Every row gives one point. Each table stands for the endless flat space through its points: a line for two points, a plane for three, and so on. Write the one point that lies in both, or say that there is none.

First, 2 rows:
[[ 0.09 -0.17 -0.28]
 [ 0.17 -0.07 -0.19]]
Second (2 x 3):
[[-0.08 -0.26 -0.40]
 [-0.12 -0.19 -0.48]]
They share: no point

First, 2 rows:
[[ 0.07  0.04 -0.11 -0.40]
 [-0.29  0.34 -0.29 -0.16]]
Second:
[[-0.19  0.22 -0.43 -0.10]
 [-0.10  0.37 -0.67 -0.25]
 [ 0.09  0.02 -0.11 -0.46]]
They share: no point

First (5 x 6):
[[-0.35  0.45  0.19  0.08  0.53 -0.31]
 [-0.40 -0.04  0.49 -0.30  0.41  0.48]
 [ 0.13  0.17  0.69 -0.19  0.68  0.41]
 [ 0.08  0.08  0.52  0.15  0.51  0.15]
 [-0.41 -0.37  0.45 -0.11  0.16  0.63]]
Second:
[[-0.58  0.36  0.26  0.19  0.10  0.26]
 [-0.04  0.00  0.26 -0.23  0.64  0.32]]
They share: no point

First (3 x 8):
[[ 0.25 -0.43  0.32 -0.06  0.15  0.21 -0.12 -0.02]
 [ 0.23 -0.37  0.29 -0.20  0.22  0.21 -0.05  0.01]
 [ 0.00 -0.10  0.17 -0.55  0.35  0.12  0.26 -0.05]]
Second:
[[ 0.05 -0.11  0.29 -0.12  0.23  0.15  0.10 -0.16]
 [-0.19 -0.51  0.05 -0.44 -0.05 -0.09  0.22 -0.20]]
They share: [-0.01 -0.21  0.23 -0.20  0.16  0.09  0.13 -0.17]

First (4 x 9):
[[-0.34 -0.01  0.11 -0.80 -0.23 -0.48 -0.39  0.29 -0.12]
 [ 0.07  0.14 -0.03 -0.30 -0.46  0.05 -0.20  0.42  0.17]
 [-0.14  0.23  0.03 -0.48 -0.43 -0.16 -0.11  0.45  0.08]
 [ 0.14 -0.07  0.09  0.17 -0.35  0.00 -0.19  0.41  0.19]]
Second:
[[-0.23 -0.15 -0.13 -0.59 -0.11 -0.02 -0.24  0.36  0.24]
 [ 0.25 -0.07 -0.01 -0.25 -0.57 -0.40  0.00  0.04  0.08]
 [ 0.31 -0.05  0.08 -0.15 -0.61 -0.45 -0.09  0.05 -0.11]]
They share: no point

First:
[[-0.03  0.03 -0.37 -0.35 -0.18 -0.17 -0.31 -0.03  0.09  0.26 -0.13]
 [-0.48  0.53  0.08 -0.10 -0.03 -0.07 -0.06  0.42  0.19  0.06 -0.13]]
Second (3 x 11):
[[-0.12  0.02 -0.23 -0.18 -0.10 -0.22 -0.20  0.20  0.09  0.13 -0.05]
 [-0.04  0.38 -0.27 -0.22 -0.06 -0.26 -0.40  0.04 -0.23  0.17  0.11]
 [-0.14  0.10 -0.19 -0.21 -0.14 -0.18 -0.16  0.18  0.15  0.11 -0.11]]
They share: no point
